Every row gives one point. To make a cloud, some directions were put in groups of two or more. Within a group, all points are equally far from the middle, so they leave a hole (a ring in 2 directions, a hollow ball in 3). The other directions are filled evenly. Then the cloud was stretched, turned, moved and blurred a little. How many holes are there, and how many directions does each take, smallest first?
In the rows, 128 means zero.

Cloud, 21 rows:
[[107 106 197]
 [ 95 124  88]
 [ 97  89 191]
 [152  56 146]
 [ 83 100 187]
 [227 153 120]
 [103  86 128]
 [103 114 194]
 [132 143  74]
 [126  57 171]
 [188 176 101]
 [142 180 147]
 [202 153 157]
 [131  58 160]
 [180 134  83]
 [ 83  89 136]
 [154 119  87]
 [121  79 128]
 [ 63 112 110]
 [150  86 112]
 [217 117  96]]
Holes: 1 (2)

Cloud, 28 rows:
[[152 182 123 113]
 [ 88 134  95  99]
 [181 181  96 138]
 [ 46 183 152 156]
 [189 136  84 124]
 [105  85  60 141]
 [ 71  98 121 139]
 [ 59 163 127 101]
 [ 59 197  86 163]
 [170 146 152  62]
 [112 109 113 165]
 [135 141 103  78]
 [105 168 123 193]
 [ 62 164  75 129]
 [109  84  62 111]
 [131 180 153 130]
 [137  76 144 114]
 [102 137  49 198]
 [164 104 124 159]
 [160 167  70 104]
 [ 93 215  99  66]
 [167 153  84  93]
 [ 92 213 164 153]
 [ 95 170 165 138]
 [191 181  95 161]
 [126 237 108  89]
 [135 130 101  98]
 [100  93  43 114]]
Holes: 0

Cloud, 30 rows:
[[132 157 143 181]
 [156 101 171 117]
 [115 176 168 189]
 [190 180 147  98]
 [127 165 155 185]
 [196 173 150  69]
 [166 184 170 152]
 [107 184 129  97]
 [ 75  91 139 192]
 [118 182 211 127]
 [100 167 161 194]
 [ 67  89 141 102]
 [ 66  86 137  98]
 [118 173 109  85]
 [161 143 142  27]
 [117  95  64  89]
 [110 151 183  77]
 [ 53  83 143 133]
 [186 181 154 118]
 [ 78 111  80 100]
 [110 183 175 186]
 [ 50  88 111 123]
 [ 81 104 182 132]
 [133  94  83 128]
 [145  68 111  87]
 [190 179 136  66]
 [164 157 102 105]
 [184 136 145  39]
 [132  92  78 115]
 [103 128  76  88]]
Holes: 2 (2, 2)

Cloud (27 x 4):
[[ 97  78 193 146]
 [174 173  97 103]
 [ 85  61 184 146]
 [177 123  97 106]
 [158 132 101 209]
 [179 186  92 176]
 [164 166 107 203]
 [ 55 129 127 182]
 [124 134 189 127]
 [141 109 141 221]
 [210 148 131 173]
 [191 165 147 161]
 [ 83  55 168 186]
 [ 72  84 147 133]
 [126 144 167 197]
 [175 165 154 173]
 [136  98 150  85]
 [127 129  92 132]
 [169 148  90 115]
 [ 83  84 169 114]
 [ 85 154  99 187]
 [175 158  85 182]
 [155 103  89 187]
 [201 174 132 117]
 [206 161 112 111]
 [ 45 134 174 125]
 [117 127 162  84]]
Holes: 1 (3)

Cloud (46 x 6):
[[ 42 119 199  72 117 116]
 [152 187 108 121  73 117]
 [176  72 155 170 124 176]
 [ 62 144 176 143  65  84]
 [144  71 116 170  95  56]
 [170  50 131 139 146 156]
 [134 120 157 161 192 173]
 [126  27 179 151 112 144]
 [141 116 216 106 123 146]
 [110 194 196 125 132 138]
 [151 154 119 187 153 110]
 [119 119 165 175 181 178]
 [134 113 164  61 176 120]
 [154 112 203 133 120 170]
 [181 145  70 141 123 103]
 [ 75 112 224 100 104  85]
 [169 152  90  96  77 145]
 [182  79 112 173 128 181]
 [144 150 148 106 198 130]
 [106  69 111 184  99 192]
 [ 54 173 160  94 119 106]
 [ 77 178 137 123  72 101]
 [115  34 171 134 154 131]
 [170 147 124 165  52 146]
 [135 155 149  88 194 150]
 [156 150 170 202 149 115]
 [141 143 162  63 171 152]
 [169 114  92 119 115  62]
 [ 93  82 197 177 110  69]
 [144 109  94  84  81  60]
 [187 113  72 128 111  90]
 [ 76  35 149 161 114 170]
 [164  36 134 145 130 149]
 [124  29  86 109 100 122]
 [ 80 115  81  89  52 117]
 [141 119 105  82  81  54]
 [ 88 133 203 165 132 183]
 [160  70 174 152 168 152]
 [ 99 103  93  90  80  58]
 [ 82  71 229 141 113 114]
 [ 56 137 133  90 126  78]
 [132 165 125 172  50 133]
 [ 93 123 125 203 113 104]
 [ 77 127 177 119 102 197]
 [161 165 192 170 102  90]
 [142 200 174 120 116 102]]
Holes: 3 (2, 2, 2)

Cloud, 57 rows:
[[191 128  98 147 110 106]
 [103 115 151  58 109 161]
 [105 159 162  78  24 128]
 [ 83 170  93 108  35 137]
 [168 141  87 172 136 109]
 [178 178 185 166  74 112]
 [ 60  91 107 135 146  90]
 [ 62 125  86  84 173  90]
 [113 141 125 176  52 162]
 [128 185 180  65  94  93]
 [163 134  81 170 161 119]
 [ 78 135 192  93 117  85]
 [159 114  70 150 161 162]
 [131 164 158 191 153 113]
 [208 108 160 111  79 176]
 [ 96  77 186 121  71 156]
 [ 94  98 171 131 146  81]
 [158  83 137 135 151 198]
 [ 62 138 139  89 166  74]
 [ 95 118 161  79  24 134]
 [154  72 102 127 168 182]
 [ 74 154  99 137  35 141]
 [ 76 102 160 106 137  69]
 [ 78 183  71 108 154  79]
 [164 171  85  77 126  84]
 [103 161 162  79  89  55]
 [188  58 124 108 114 139]
 [129 110  80 175 100 141]
 [ 76  99 157 108 138  70]
 [ 90 232 141 123  89 103]
 [ 84 162 167  88 146 135]
 [123 125 183 169 165 117]
 [105 158 198  96  64  84]
 [ 53 104 105  84 155  81]
 [102 132 122  94  71  56]
 [ 64 145 171 140 141  94]
 [ 85  71 114 144 151 102]
 [140 198 139 125 196 127]
 [ 91 142 174 174 109 148]
 [ 66 155 148 155 145  85]
 [179  67 170 120  85 177]
 [133 185 182 151  53  91]
 [215 153 174 120  82 166]
 [144  39 129 123 134 126]
 [ 69 158  68 128  92  80]
 [169 105 126 144  39 153]
 [162 209 126 107  85 159]
 [172 215 160  85 110 102]
 [ 93 176 150  94 185 106]
 [175 221 149  92 120  94]
 [122 176 116  67 103  57]
 [207 183 164 158 118 104]
 [ 93 212 126 122  88  58]
 [106 116  79 168  84 128]
 [147 144 193 140  29 133]
 [140 106 213 147 132 133]
 [ 57 161 169 132 132 104]]
Holes: 3 (2, 2, 2)

Cloud (79 x 8):
[[134  38 160 164 149  82  27  96]
 [168  70 157 190 139 111 129 133]
 [100 170 190 101 108  98 122 165]
 [169 179 192 220  94  94 104 180]
 [111 125 198 177 109 170 191 153]
 [156 137 143 149  61 101 200 173]
 [ 89 128 115  89 101 125 105 173]
 [147 105 160  79 151 208 152 102]
 [124 157 213 180 216 173 146 169]
 [123 159 119  93  98 152 176 170]
 [ 75  86 138 118 163  87  69 121]
 [186  55 217 185 153 158 131 101]
 [165 132 150 138  44 117 154  98]
 [145 140 136  40 133 127 148 182]
 [ 95  67 154  84 138 151 119  77]
 [186  74 158 145 144 146 170  98]
 [126  51 153 163 132  84 154 110]
 [ 86 122 158 111 157 162  88  80]
 [129 172 190 211 169 138 126 121]
 [166 140 202 120  72 159  99 127]
 [127 172 180 158 193 157 107 216]
 [124  96 157 191 176 142 130 175]
 [125  68 177 102  87  85 186 154]
 [125  82 194 167  71 162 164  70]
 [139  86 135 106 185 184 167 165]
 [107 137 100  87  57 106 143 109]
 [139 110 176 113  90  97 207 185]
 [ 92  86 150  56 130 137  91 221]
 [134 114 175  43 179 171 144 165]
 [133 139 152 170 150  73 147 212]
 [158 122 134  74 191 193 149 201]
 [135  98 160 149  52  70 109 150]
 [195  98 117 137 149 135 133 129]
 [126  96 130 206 159 173 103  91]
 [ 84  93 111  95 129 128 115 164]
 [132 146 157 241 115 108  82  75]
 [ 62  56 158  94  99  78 112 181]
 [ 84 188 142 125 161 129 137 159]
 [130 125 197 102 105 193 136 189]
 [186 137 142 138 116 147  99 164]
 [ 88  99 121  84  94 169 145 182]
 [154  67 181 223 129 111  64 108]
 [130 102 188 177  84  97  92  78]
 [ 94 171 147 156 176 157  85 147]
 [ 97 148 125 184 174 138 128 199]
 [107  95 184 168  77  54 102 130]
 [150 186 128  71 211 138 183 211]
 [ 84 117 120  87 107 140 133 123]
 [ 82 102 152  71 135  98  94 129]
 [113 150 182 187  56  99  87 125]
 [174 169 149 147 137 146 139 186]
 [ 95  99 121 203 174 148 164 106]
 [145 110 134 182 187 172 118 141]
 [165 103 152  83 117 171 114 185]
 [138 167 186 173 174 147 158  89]
 [140  80 234 208 153 164 141  77]
 [150 145 189 125  87 180 192 108]
 [ 47 191 117 129 108 121 215 213]
 [ 87 138 115  91 155 102 126 166]
 [164 114 177 145 141 217 148 162]
 [125 143 128  85 120 108  67 187]
 [ 72  50 158 156  92 122 121 127]
 [129 115 208 169  61 114 101  62]
 [152 176 172 147 203 177 188 147]
 [101  43 162 138 125 161 130 103]
 [107  71 178 120 151 120 107 237]
 [103 144 116 198 120 133 158  92]
 [111 132  82  92 187 192 129 211]
 [156 124 164  97 202 103 120 142]
 [184  44 215 128 125 167  92  53]
 [121 116 195 164 184  78 160 105]
 [124  96 198 119 142 212 104 115]
 [ 99 123 171 105 206 159 168 194]
 [121 148 162 206  94  88 142 166]
 [135  99 102 115 192 159 103 219]
 [177 190 209 151  84 130 128 171]
 [209 173 146 165 142 145 131 167]
 [ 98 109 149 101 128 196  90 186]
 [162  95 216 178 143 193 123 109]]
Holes: 0

Cloud, 82 rows:
[[102 141 196 102 185 134 144 153]
 [123  52 165  84 151 117 105 134]
 [175 146  86 114 108 119 199 154]
 [217 152  88 105 109 155 134  59]
 [205  71  83 142 161 120 157  64]
 [ 62 113 151 105  76 125  81  83]
 [173  73  75 160  63 168  88 117]
 [182 117 209 133 133 138 170 190]
 [204  90 143 142  93 117 148  90]
 [100  37 112 104 138 124 122  86]
 [132 115 118 163  47 175 119 107]
 [103 106 147  72 144 145 217 130]
 [120  75  84 136 125 129 191  30]
 [239 144  95 133 129 111 105 117]
 [212 134 100 100  98 118 164  73]
 [178 147 123 165 122  87  53 125]
 [214  99 182 120 133 161 146 119]
 [143  43  94 125 123 102 183  36]
 [141 121 110 186 173 129 105 128]
 [183 127 129 172 182 134 128  66]
 [175 186  93  71 148 175 170  81]
 [129 133  99  87 128 121 103 193]
 [155 194 168  62 145 125 163 120]
 [191 125  41  99  87 166  93  92]
 [ 75  36 154 139 117 125 192 111]
 [205 101 170 131 179 133 157  82]
 [146  72 110 184  51 133 128  97]
 [189  93 116  71 161 132 200  73]
 [170  75 180 183 128 132 138  93]
 [180  81 210 148 147 146 173 188]
 [120 118 129  76 168 109 154  25]
 [145  59  45 156  78 137  86  89]
 [146 146 170  73  93  80  84 123]
 [139 117 135 187  75 172  86 118]
 [130  16 186 164 118 111 136 135]
 [162  43 141 184  80 105 107 151]
 [100 150 109 111 121 200 127 151]
 [ 55  61 119 126  89 128 124  65]
 [189 179 149 118 120 182  89  99]
 [142 118 188 137 180  63 146 117]
 [163  80 113 164  46 149 137 100]
 [118  99  81  72  65  72 136 125]
 [173 123  95 180 167 168  90 110]
 [ 95 138 207 113 125 164 112  94]
 [175 100 142 120 136  44  86 101]
 [157 210  66 110 130 144 108 116]
 [148 147  63 121 146 207 121 109]
 [158 112 136 153  47 171 125 137]
 [156 126  29 146  96  95 130  49]
 [144 165 204  87 113 132  93 171]
 [191 108 178  86 188 158 163 152]
 [231 111  74 144 112 130 100  92]
 [171  84 202 148 133 102 166 108]
 [216  78 134 140 156  82 128 105]
 [160 106 106 146 161  76 131 184]
 [176 176 123 100 127  93  42 121]
 [177 214 114  92 116 125  84 103]
 [191  77 167  88 127 176 150 168]
 [176  73 120 122  52 170 153 112]
 [127  33 179  85 109 119 167  89]
 [194 170  44 129 115 141 149  68]
 [224 128  84 136 152  82 151  94]
 [203 194 114  79 154 143 153 152]
 [143  65 120 147  99 142 230 146]
 [169 126 176  81 135 154 109 205]
 [ 94  84 111 191  82 115 136  89]
 [192  86 168 170 159 183 166 162]
 [138 124 154 115 186 105  67  80]
 [172 115 205 122 185  89 162 125]
 [153 152 139 111 112 172 150  40]
 [160 127  91 106 169 164 158  23]
 [128 169 137  96  81 161  93  64]
 [167 154 152 159 133 176 180 115]
 [136 148 161 139 180 144  87  63]
 [150 122 141 177 132 134 185  80]
 [184 144  67 134  99 151 118  27]
 [179  41 104 125 117 153 204 154]
 [130  96 129 107  43 113  78 159]
 [143  60 149 132  85 175 212 164]
 [ 95  44 145 163  86  95  78 139]
 [160 128 176 154 143 171 204 147]
 [167  97 162 165 102  80  83 176]]
Holes: 2 (4, 4)

Cloud (95 x 9):
[[135 116 184 110 117 184 102 127 134]
 [121  90 113 162 120 183 153 120 104]
 [ 96 124 140 144 116 191 131 202 129]
 [155  87 190 183  71  89  94 115 199]
 [138  96  85  97 134 114 172 116  96]
 [181 105 157 152  97 159 161 145 195]
 [ 93 125  97 156 108  89 142  91 148]
 [133 121 134 188 120 114 147  96 190]
 [121 167 147 166 141 141 139  87 109]
 [155 129 142 163 163 156 150 177 176]
 [ 72 169 107 157 148 115 116 111  73]
 [ 78 149 170 174  97 114  79  82 132]
 [110 146  90 168 191 102  70 106 119]
 [112 140 141 140 122 118 132  82 155]
 [124 157 161 160 165 113  74  77 151]
 [113 121 234 149 136 153 117 121 133]
 [ 97  56 196 161 103 249  89 130 148]
 [153 180 155 156 133 140  70 130 183]
 [124 101 150 114  43 107 104 100 136]
 [ 70 117 136 172 106 216  77 132 116]
 [179 188 138 138  92  48 176 115 125]
 [120 165 148 139 155 167 161  69 164]
 [193 105 152 113  76 150 157 127 184]
 [ 99 109  99 172  84 146  83 150  76]
 [115 179 100 142 122 189 114 134 178]
 [161 159  55 103 130 146 162 190 166]
 [100 108 172 104 125 158 108 106 118]
 [119  79 167 165  93 179  82 126 115]
 [165 163 115 153 166 157 108 161 188]
 [116 131 156 116 157 166 145 140 152]
 [140 108 164 105  87 110 104 196 149]
 [ 87 122 149 142 112 144 163 105 112]
 [109  76 243 129 133 201 102 100 120]
 [113 188 145 114 119 126 143 106 122]
 [158 190 168 109 155  95 144  67 165]
 [117  79 104 154 170 153 120  58 168]
 [147 155  95 137 130 131 159 212 145]
 [121 163 153 187  78 104 130  73  98]
 [163 166 146 133  52  75 167 170  74]
 [129 146 106 193 178 168 150 125 193]
 [ 83 156 106 162 137 193  84 136 135]
 [ 89 152 161 162 144 156  66 119 160]
 [121 163 131 115 178 176 125 131 116]
 [ 82 177 108 159 125 123 152 132 119]
 [180 130 135 152 114 112 149 101 145]
 [143  93 177 129 105 115 110 131 174]
 [167 154  69 105 139  60 137 140 157]
 [142  40 181 127 102 133 129 135 148]
 [127 121 172 116 137 204 111 199 104]
 [149 140 167  76 104 108  86 126 101]
 [116 136 130 177 117 100 117  55 177]
 [131 102 147 142  86 118  87  37 163]
 [110 144 101 126 190 117 193  76 151]
 [146 125 177 181  84 135 118 121 142]
 [147 106 154  73  96  94 135  75 130]
 [ 88  80 123 123 148 137 179  88 133]
 [103 105 150 112 106 164  92 132 104]
 [171 134 118 138  98  89  52 166 149]
 [105 162  92 134 139 121  77  65 133]
 [126 154 191 154  74  71 111  34 125]
 [ 87 111 124 132 146 184  37 134 121]
 [137 182 145 145 129 133 142 207 135]
 [106 183 111 154 196 128 194  84 141]
 [ 91 131 105 170 138 118  80 108 114]
 [136 147 180 171 140 196 105 165 168]
 [125 135 182 107 107 153 157  78 178]
 [127  79  85 137 147 112  60 168 101]
 [ 84 110 188 107 142 170 150 119  82]
 [116 158  40 174 183  96 133 139 121]
 [ 88 112 132 180 109  96  87 168 177]
 [141  92 126 103 153 159 178 117 147]
 [175  99 139  82 112 125 155 119 168]
 [ 94  88 108 188 137 161 122  99  86]
 [106 122 124  90 110 133 146 163  88]
 [113 119 167 209 107 160 107 192 136]
 [165  91 113 104 179 139 181 126 141]
 [ 70 122 138 187 160 139 101 138 130]
 [132 166 123 151 146 114 189  71 173]
 [166 102 162 159  66 130 103 165 148]
 [ 90  96 119 144 186 172  84  96 102]
 [128 151 101 110 190  66 150 116 105]
 [ 65  97 158 149  89 199 102  78 153]
 [186 103 115 144  73  72 104 104 174]
 [143 103 147 103 119  45 190  73 114]
 [117 178 158 109 102 103 161 105  71]
 [121  67 189 153 117 139 150 168 114]
 [174 154 137 163  80 145 138 141 186]
 [165 169 146 105 152 111 108 159 148]
 [155 149  90 132 149  70 180 140 192]
 [ 93 123 107 132  89 145  77 122 135]
 [121 193 143 176 179 190 128 104 166]
 [ 90 107  91 105 185 205 163  91  88]
 [101 151 175 198 104 193  98  71 143]
 [171 135 171 175 141 119  92  39 215]
 [100 165 155 145  68 123 154  54  77]]
Holes: 0
